Rows are points. Two turns around zero, p and q, are shown by what they do to some points. Write where each new point lands after one turn and then the other. Backwards means that the second turn is done in reverse. Each puzzle has new turns, and all numbers are rounded.

Turn p:
[ 1.1 -0.1] => [1.1 0.3]
[ 2.8 -3.5] => [ 3.9 -2.3]
[-1.0 -1.1] => [-0.5 -1.4]
[-2.8  4.6] => [-4.2  3.3]
Turn q:
[-3.6  1.7] => [-3.9  0.5]
[ 1.3 -3.6] => [ 2.3 -3.0]
[2.3 1.9] => [1.6 2.5]
Where do these land?
p, then q: [-1.5 -3.6] => [ 1.1 -3.8]
p, then q: [-0.7  5.1] => [-3.7  3.6]
p, then q backwards: [ 1.8 -2.6] => [ 1.9 -2.5]
p, then q: [0.4 1.1] => [-0.4  1.1]

Turn p:
[-2.1  5.5 -0.7] => [-2.8  5.0 -1.5]
[-1.5 -0.6  0.4] => [-1.0 -0.3  1.3]
[6.2 0.1 1.0] => [ 5.9  0.0 -2.2]
[ 0.0 -2.8 -1.4] => [-0.3 -3.1 -0.1]
[-2.5 -2.2  0.6] => [-1.6 -1.6  2.5]
Turn q:
[-6.0 -2.4 -2.3] => [-4.5 -5.0 -1.4]
[ 1.8 -0.2  5.2] => [0.8 2.4 4.9]
[ 2.9 -0.1 -2.3] => [ 3.2  0.0 -1.9]
[ 0.8  1.4 -1.3] => [ 0.6  1.0 -1.7]
[0.5 1.3 0.8] => [-0.1  1.6  0.2]
Where do these land?
p, then q: [-2.5  6.0 -2.7] => [-4.8  1.5 -5.0]
q, then p: [3.6 3.5 1.7] => [ 1.3  4.5 -2.5]
q, then p backwards: [-0.8 -3.3  2.2] => [-1.6 -3.3  1.7]
p, then q: [ 1.4 -2.1  1.5] => [ 2.3 -0.1  1.9]
q, then p: [-0.7 -2.5 -0.3] => [ 0.8 -2.1  1.4]
p, then q backwards: [-1.1 -1.6 -2.3] => [-2.5 -1.1 -1.2]

Turn p:
[-3.1  1.2  1.2  1.4] => [-2.1  2.2  1.3 -2.0]
[3.5 2.9 1.0 0.9] => [2.9 2.2 1.3 2.7]
[ 0.9  1.6 -1.2 -4.1] => [ 4.0 -1.4 -0.4 -1.9]
[ 4.8 -4.1  0.7 -4.0] => [ 2.6 -6.4  0.4  3.0]
[-3.9 -0.7  0.2  2.6] => [-4.1  1.6 -0.2 -1.7]
[-2.3 -0.8 -1.9  3.3] => [-3.4  1.9 -2.3 -0.2]
Turn q:
[ 4.3 -2.6 -1.1  1.2] => [ 5.1  0.0  0.5 -1.4]
[-2.6  1.3 -1.8  3.5] => [-0.6  3.3 -2.1  2.9]
[3.0 0.2 1.6 2.2] => [2.3 1.5 3.0 0.0]
[-0.7  3.8  1.1 -3.6] => [-4.5 -0.2  1.1 -2.7]
[-3.9 -2.7  0.3 -3.3] => [-2.2 -4.6 -2.3  1.3]
Where do these land?
p, then q: [3.8 2.3 3.6 4.0] => [-0.5  4.6  4.4  2.9]
p, then q: [ 0.9 -2.2 -1.9 -0.7] => [ 2.1 -0.3 -2.3  0.4]
q, then p: [-5.1 -3.2 -3.0 -0.2] => [-2.5  0.7 -6.1  0.9]
p, then q backwards: [-2.5  1.2 -2.2 -0.9] => [ 1.3  1.1 -2.9 -1.5]
q, then p: [ 2.5 -1.8  4.0 -0.6] => [-1.1 -2.4  3.6  2.4]
q, then p: [ 0.3  3.6 -0.5 -1.6] => [ 0.9  0.1  0.9 -3.8]

Turn p:
[ 1.0  0.0  3.8 -1.2  2.8  3.2] => [ 2.6 -0.7 -0.6 -3.7  3.5  1.2]
[-3.3  3.4  3.0 -2.6  2.0 -1.7] => [ 2.4  3.6  3.6 -2.4  1.1 -2.5]
[ 0.4  0.7 -3.4 -3.3 -5.9 -3.1] => [-1.6  2.5 -1.7  0.9 -7.3 -1.4]
[ 0.3  0.5 -3.1 -0.3  2.1  0.1] => [-1.8  1.8 -1.6  1.5  1.7 -0.5]
[-2.7  1.4  0.1  1.2  0.3  2.8] => [-1.3  1.1  2.4 -0.9  1.5  2.6]
[ 2.7  0.2 -0.1  3.7 -4.2 -0.6] => [ 1.3 -2.4 -0.2  3.4 -3.4  2.9]
[ 1.6 -6.2 -0.3  2.4  2.9 -0.6] => [-1.7 -5.9 -1.9  1.2  2.9 -2.1]
Turn q:
[-1.1  2.9 -0.4  2.7 -1.5  1.3] => [-0.3  2.3 -1.4  3.5 -0.1 -1.2]
[-0.5 -5.1  2.3  1.3 -0.3  0.7] => [-2.6 -3.5  0.9  0.5 -2.1  3.1]
[-3.6  3.5  0.8  4.1  1.2 -1.4] => [-2.7  1.3  0.6  4.4  3.2 -2.7]
[-3.3  0.3 -2.9  2.9  0.3  3.2] => [ 0.4  0.3 -2.7  4.5  2.3  2.2]
[-2.7 -1.9 -2.1  2.7  1.9  0.5] => [-0.1 -2.4 -0.3  3.1  2.7  1.8]
[ 2.3  0.6  2.9 -4.9 -5.0 -1.8] => [-1.2  1.1 -1.8 -5.5 -4.7 -2.9]
[ 0.4 -0.6 -1.3 -4.9  1.3  0.1] => [ 1.6  0.1 -0.9 -4.5  1.5  1.2]
[3.3 2.1 1.3 0.5 4.3 0.5] => [ 1.6  2.8  5.0 -0.2  0.9  0.5]
[ 5.1 -1.8 -0.4 -4.2 -2.2 -3.2] => [ 3.0 -2.0  0.7 -5.5 -3.7 -2.1]
Where do these land?
p, then q: [1.7 2.4 2.5 2.8 4.6 1.6] => [2.4 1.5 5.4 0.4 1.0 2.8]
q, then p: [ 3.8 -1.2 -5.3 -4.6 -0.6 -1.3] => [ 1.3 -0.1 -7.7 -0.8 -1.8 -1.6]
p, then q: [-3.8  1.1  0.3 -2.2 -1.0  0.7] => [-2.6  2.6 -1.1 -2.4  0.2 -1.3]
p, then q: [-3.5 -3.0  4.7  0.7 -2.4 -3.0] => [-4.0 -3.1  1.1 -3.8 -4.1 -0.6]
p, then q: [ 0.7 -3.3 -1.8 -2.5 -1.4  1.6] => [ 0.5 -1.8 -4.2 -1.1  1.7  0.3]
q, then p: [ 1.3  1.3 -3.8  3.1  1.5 -0.6] => [ 2.8 -2.7 -1.4  3.2  1.7  0.3]
q, then p backwards: [-0.2  2.8  3.4  2.7 -0.8  1.0] => [-2.3  1.8 -3.8  0.1 -0.7 -2.1]

Turn p:
[ 1.4  2.3  4.6 -1.7 -6.8  6.4 -1.6 -3.8  2.1] => [-4.8  3.0  5.5 -3.3 -4.0  2.2 -3.2 -5.6 -2.3]
[-2.3  1.0  1.8  3.4  3.4 -1.4 -1.3 -0.4 -0.5] => [-0.4  0.5 -1.0  5.7  0.1 -1.1 -0.3  1.0 -0.2]
[-1.4 -1.9 -4.2  2.7  2.4 -0.5  1.4  1.5  0.9] => [ 2.3 -2.4 -1.8  1.8  0.2  2.0  3.8  2.4  0.1]
[ 0.5  0.4  0.6  1.0  0.5  1.0 -5.6  0.2 -2.5] => [ 0.1  1.8  0.8  2.1  1.3  2.5 -4.6  1.6  0.0]
[-1.5 -2.6 -1.2 -2.4 -0.5 -3.5  1.0  0.9  1.5] => [ 0.1 -2.7 -4.2 -1.9  0.9 -0.7  0.7 -0.9  1.3]
[ 1.3 -1.2  0.1 -3.3 -1.2  2.7  3.3 -5.9  0.2] => [ 1.8 -0.7  3.3 -2.7  0.6 -0.9  1.2 -6.3 -2.1]
[-3.7 -2.6 -2.3 -1.1  2.7 -2.1  4.0  6.1 -2.6] => [ 0.7 -5.6 -3.4 -1.0  2.0 -2.9  2.3  5.8 -1.6]
[ 1.4  6.6  0.0 -0.9 -0.5 -0.2 -4.7  0.3  2.7] => [-4.7  5.4  1.3  0.5  1.9  2.1 -0.5  0.2  3.8]
[ 0.8  0.1 -1.9  2.2  1.0 -2.0  3.1 -1.7 -2.7] => [ 4.1  1.6 -1.0  0.7  0.4 -1.9  2.5  0.5 -1.8]
[ 2.7 -0.5  3.8  0.0  1.9  1.5 -3.0  4.0  0.6] => [-1.3 -1.1  2.7  1.0 -1.7 -0.5 -4.0  3.0  3.7]
[ 0.7 -1.5 -1.1  0.2 -2.9 -1.9  3.5 -1.2  0.3] => [ 2.0  0.2 -2.2 -2.8 -1.9 -1.0  2.1 -1.7 -1.1]
Turn q:
[-0.1  0.7 -1.8 -9.3  1.9  2.0  0.9 -1.8 -2.4] => [ 4.3  5.2 -5.0 -3.8  3.5 -0.1  1.4 -2.8  0.7]
[ 1.9 -2.8  0.8 -0.8 -0.1  1.9 -3.8  0.8 -3.4] => [ 2.7 -1.1 -2.4 -3.2 -2.8  0.1 -1.4  2.3 -1.7]
[-3.5 -0.5  1.9 -8.4 -1.8 -0.2 -0.9  1.5  1.1] => [-2.3  2.2 -4.8 -5.8  3.0  0.6 -0.3 -1.5  3.9]
[-5.4 -0.4  0.5 -1.2  1.7 -0.8  2.3 -1.0 -2.6] => [-1.3 -0.3  0.2 -2.4  4.2  2.4  2.0 -2.0 -2.9]
[ 1.2 -1.4 -1.7  3.3 -1.6  2.2  1.5  1.6  2.5] => [-0.1 -1.2  0.8  3.5 -2.7  2.5  1.2  1.4  2.0]
[-0.5 -0.5 -1.8  0.1 -1.0  1.9 -8.6 -0.9  2.0] => [-1.6  0.5 -5.5  1.5 -1.8 -0.1 -5.9  3.4 -1.5]
[ 0.5  1.4  0.8  2.5 -2.1 -0.5  2.2 -0.2  1.5] => [-1.7 -0.1  3.1  1.7 -1.5  0.2  0.2 -1.4  1.3]
[ 1.1  0.4  2.4 -0.2 -1.1  1.7  1.9 -1.5 -1.1] => [ 1.5 -0.2  1.4 -1.2 -1.5  0.7 -0.4 -3.1  0.4]
[ 0.1  0.0 -1.8  3.8 -0.3 -6.7  2.0 -0.5 -3.5] => [-2.7  0.1  4.2  0.3 -0.5 -3.4  4.4  1.2 -4.6]
[ 1.0  1.1 -1.3  3.3  4.4 -3.4  0.8  1.0  2.3] => [ 0.0 -2.0  2.6  4.1  3.0 -3.1  1.1  2.3 -0.3]
[ 2.1 -1.1  2.6  3.2 -1.5  1.3  1.5 -0.8  7.0] => [-1.5 -4.1  0.7  4.7 -2.5  0.0 -1.4 -2.4  4.9]
[ 1.7  3.1 -0.7  3.8  1.6  0.7  0.1  1.9 -3.2] => [ 2.6  0.8  4.8  0.8 -0.3  0.4 -1.0  2.8 -2.1]
Where do these land?
q, then p: [ 2.0 -0.8 -4.5  2.4 -1.2 -2.4  1.8 -2.1 -2.0] => [ 0.9  3.0 -1.2 -1.0 -2.4 -3.4  1.5  1.7 -3.8]
q, then p: [-3.0  1.1  1.4 -1.6  3.0  1.7  0.8 -0.1 -2.9] => [ 1.5 -1.0  4.1  0.6  3.3 -1.2 -1.4 -0.3  0.9]
p, then q: [ 2.2 -2.3  1.7  1.8 -1.3  3.3  1.4  0.3 -1.2] => [-0.4 -0.2  0.2 -3.6 -4.0 -0.8 -1.1 -0.5  1.0]
q, then p: [-1.5  0.2  1.4 -0.6 -7.7  1.1 -1.0  2.6  4.1] => [-7.1 -1.5 -1.4 -0.5 -0.9  4.9  1.5 -2.5 -1.4]
p, then q backwards: [ 7.1  1.4  2.3  3.7 -5.3 -2.9  2.3 -1.3 -1.0] => [ 6.7  2.6 -1.3 -4.1 -5.1  1.3 -0.9 -0.8 -4.1]
p, then q: [-3.8 -0.9  1.0 -0.2  0.7  1.0  1.1 -2.7  1.2] => [-0.2 -1.6  0.0  0.4 -0.8  1.0  1.7 -2.0 -4.1]
q, then p: [-2.1  0.2  1.0  1.0  2.1  0.5 -7.6 -0.9  1.5] => [ 1.2 -0.8 -2.6  1.8  3.4  4.7 -3.5  3.7  0.5]
q, then p: [-3.7  0.4 -2.4 -2.2  2.7  1.9  2.0  1.6 -3.2] => [ 0.7 -1.0  5.7  0.1  2.6 -2.0  1.7  2.1  0.1]
p, then q: [ 5.8 -2.3  2.5 -2.3  1.6 -5.6 -0.1  0.0 -0.8] => [-1.8  0.9 -2.7  3.3 -0.4 -7.2 -1.0  1.3  2.8]
q, then p: [-3.2  1.0 -0.2  0.9  3.2  1.1 -0.4  4.6  2.4] => [-1.0 -4.3  2.2  3.1 -0.5  0.9  0.0  3.1  2.5]
q, then p: [ 0.2  2.0 -4.3 -2.9  2.1  0.4 -0.2 -2.0  1.9] => [1.4 3.5 0.6 2.7 1.3 0.5 3.7 1.9 1.3]

Turn p:
[ 0.0  3.8 -5.1  3.4 -0.3  1.2  4.0 -0.9 -0.7 -7.2  0.9] => [-2.3  5.5 -2.6 -0.2  0.5  5.4  4.0  3.0  2.9 -4.1 -1.1]
[-0.9  1.0 -4.6  1.0  0.3  3.6  4.2 -1.0 -5.6 -3.6  2.5] => [-4.4  1.7 -4.2 -2.3 -1.0  5.8  3.3  0.0 -1.2 -2.7 -2.7]
[ 2.5  1.1  0.7 -3.9  3.4 -2.7 -2.6  2.2  0.3  2.9 -0.1] => [ 1.9 -1.9 -1.0 -2.1  2.3 -5.1 -0.9  2.0 -0.7  3.3 -1.2]
[ 3.0  2.5 -1.6 -0.1  2.1  3.9  0.6  1.5  3.5  0.4  1.8] => [-2.2 -0.1 -1.0  0.1  1.2  1.8  0.4  4.7  1.4  4.2  1.7]
[-1.2  2.2 -2.9  2.0  2.2  1.5 -4.8  0.8  3.8 -0.5  4.5] => [-3.9  2.4 -2.0  1.5  2.0 -0.2 -4.9  1.9  4.4  2.5 -0.3]
[-0.3  2.9  0.5  1.6 -5.1  0.1  2.9 -1.0 -2.7 -0.8  0.4] => [ 0.0  3.4 -0.4 -2.1 -4.5  1.6  2.1 -1.2 -0.6 -2.2  2.2]
[ 1.2 -3.5  0.1 -1.4  0.0 -1.3 -3.3  3.1  0.3  3.8 -3.7] => [ 3.8 -5.1 -1.3  2.1  0.2 -3.3 -0.6 -1.8  0.5  2.1  0.2]
[-3.1 -2.1  4.9  0.1 -1.3  0.3  1.0  0.6 -3.6 -2.5 -2.6] => [ 3.1 -1.8  2.4 -0.6 -3.0  2.2 -1.6 -1.2 -2.6 -4.5 -1.9]
[ 4.1 -4.5  2.0  1.2  4.0 -2.2 -4.2  1.7  0.6  3.0  1.3] => [ 2.2 -3.1 -2.2  1.6  5.6 -2.7 -4.3 -0.6 -2.6  2.1  2.1]
[-0.1 -1.5  2.3 -2.2 -1.8 -0.6 -3.1 -4.2  2.5  1.0 -1.9] => [ 1.7 -0.6  5.0 -0.6  1.1 -1.2 -0.9 -3.8  1.8  1.8  0.8]
[-2.2  0.8  1.6  0.4  0.4 -1.6  1.2 -2.4  1.8  3.9 -2.7] => [ 0.9  1.5  3.5  2.9 -1.5 -2.5  1.1 -1.4 -1.9  2.2 -0.8]
[-2.8 -2.7  2.0 -2.1 -3.8 -2.3  4.0 -0.4 -0.1 -0.4 -0.4] => [-0.8 -1.8  3.6 -0.2 -2.7 -1.8  2.3 -1.6 -1.4 -4.6  1.1]
Turn q:
[-2.2  2.6 -6.7 -0.5 -1.7 -4.0  0.4 -2.9  1.3 -1.6  1.9] => [-1.5 -1.0 -2.2  0.9 -5.0  1.3 -0.8 -5.5  2.5  1.1  4.2]
[-1.8  0.1  0.0 -4.0  1.9 -0.7  4.6 -0.7 -2.5  2.2  1.9] => [ 0.5  0.8 -2.0 -5.5 -1.0 -2.8  1.7 -2.8 -1.9  0.9 -0.8]
[ 3.8 -0.2  2.2 -0.4  6.0 -0.3 -4.4 -1.7  0.6 -3.2  0.3] => [ 1.6  0.4  1.8 -2.1  4.8  1.1 -3.8  0.9  4.6 -4.1  0.8]
[ 0.1 -4.4  1.4 -3.0 -0.8 -1.6  2.5 -2.7 -0.5 -2.0  3.6] => [ 3.2  0.5  1.1 -2.0 -1.4  0.3  3.0 -4.5  0.5 -2.8 -2.9]
[ 8.0 -4.0  1.9  3.3  1.4 -0.8 -1.0 -0.3 -0.6  2.3 -1.3] => [ 3.8 -4.0 -2.3  3.0  5.4 -1.2 -1.0  2.0  1.9 -2.3 -4.0]
[-1.7 -1.1  0.6  0.7  1.3  6.2 -2.6  3.9  1.7  2.0  1.3] => [-1.3 -1.8  2.9 -2.0  2.6  4.1  1.1  4.3 -3.2  2.1  0.3]
[-2.8  0.8 -0.5  2.4 -0.6  2.0 -0.5 -2.5  0.1  4.5 -5.7] => [-5.4 -0.7  0.8  2.6  1.7 -2.5 -2.0 -0.1 -1.2  4.6 -2.2]
[-0.8  7.1 -3.0 -1.4 -5.1 -0.9  4.0 -1.0 -1.5 -3.4  1.1] => [ 1.3  5.6 -3.9  2.0 -5.7  0.2 -1.2 -3.1 -2.2  1.8  4.2]
[ 0.9 -0.1  0.5 -3.8 -3.5 -2.1  2.0  1.7  1.8 -1.0 -2.9] => [ 3.2  1.8  0.9  1.2 -3.9 -2.6  1.4  1.2  2.0  2.5 -0.9]
[-1.0 -1.3  1.5  2.1  0.0 -2.0  0.9  2.3  1.5  0.5 -1.2] => [-1.2 -0.7  0.3  1.5  0.2 -1.9  3.2  2.0  0.9 -0.7  0.1]
[-1.8  3.4  2.1 -2.4 -2.5 -0.2 -5.2  3.6 -0.9 -1.5  1.8] => [ 1.0  0.6  4.0 -0.6 -3.9  0.5 -2.7  3.5 -2.7 -2.1  3.6]
[ 1.0  1.6  2.0  4.5  1.1  1.7 -1.7 -0.8  2.0  1.8 -1.7] => [-1.8 -0.5  0.9  3.4  5.0 -0.4 -1.0  1.4 -0.6  0.6  1.2]
[-1.7 -4.6 -1.9  2.3  2.6  2.7  1.0  1.1 -3.2 -0.6  0.9] => [-3.3 -1.1 -2.3 -2.5  0.9  3.6  2.0  0.7 -0.6 -1.7 -3.8]
Where do these land?
q, then p backwards: [ 1.9  0.7 -0.7 -1.4  1.2  0.6 -1.1  4.2 -0.3 -1.3 -2.6] => [ 1.1  3.7  0.6 -0.3  0.9  1.2 -0.7  3.4  1.6 -1.8  0.3]
p, then q: [-0.7 -1.4  4.0 -0.2  1.7 -3.4 -1.3 -2.2 -0.6  4.9  0.1] => [-0.3 -1.7 -0.7  0.2  0.4 -4.4 -3.9 -1.6 -0.5 -4.6 -1.3]
p, then q: [-2.4 -5.4  3.5 -1.6 -3.0  1.7  2.4  3.2  0.3 -1.2  5.3] => [-1.2  0.6  4.8 -1.3 -4.1  4.3  2.1 -0.3 -0.8 -5.6 -2.8]
p, then q: [-3.1 -3.1  2.7 -1.3 -2.5  0.2  4.1  2.8  2.6 -2.7 -1.7] => [ 1.6  3.0  1.9  2.7 -0.7  2.1  4.5  2.1 -0.2 -4.3 -2.4]
p, then q: [-2.3  2.5 -0.4  1.9 -3.3 -4.8  0.4  2.4  3.1  4.2 -1.3] => [ 1.1 -1.6 -2.0  5.7 -2.4 -2.6  1.6 -1.6 -0.2 -2.8  4.2]
q, then p backwards: [ 3.7 -3.5  0.6 -2.2  1.1 -2.6  3.1 -3.5 -4.0  0.4  0.4] => [-1.7 -0.5 -2.0 -1.7  0.3 -4.1 -4.0  0.5 -5.2 -1.2 -2.4]
q, then p: [-4.6  3.4 -3.3  1.2 -1.0  2.0 -3.1  0.1 -5.1 -1.5  0.9] => [-2.2 -0.2 -1.3 -2.6 -4.9  1.8 -3.7 -3.5  3.4 -1.0 -3.0]
q, then p: [ 1.0 -1.5 -0.5 -1.2 -2.7  2.3 -3.3 -1.9 -2.9 -1.6 -0.6] => [ 4.1 -0.6  0.2 -0.5 -1.3  3.0 -2.0 -1.9  2.2  1.6 -0.1]
p, then q: [ 3.0  0.4 -2.1  4.1  0.9  3.1  2.6  1.3 -0.4 -3.4 -3.2] => [ 0.7  1.3 -4.0  0.1  2.8  5.0  1.5  2.4 -1.6  3.1  0.1]
p, then q: [ 4.5  2.1  2.8 -2.5  0.9  2.0  1.6 -0.7  1.9 -0.7  0.2] => [ 3.2 -0.8  0.3 -4.5  0.9 -1.3  1.5  2.5 -2.9  0.3  0.0]
p, then q: [-1.8  2.6 -3.3  3.4  3.8 -1.5 -3.7 -2.9  2.2 -2.0  3.6] => [-5.3  0.4  1.3 -0.4  2.1 -0.9 -3.0  1.6  1.9  2.1  6.2]
q, then p: [ 0.9  3.2 -3.3 -0.3  2.8  0.3 -1.7 -2.8  3.4  4.9 -1.2] => [-3.2 -1.4  0.5  2.0  3.3 -3.6 -3.5 -3.2 -1.9  3.2 -0.4]
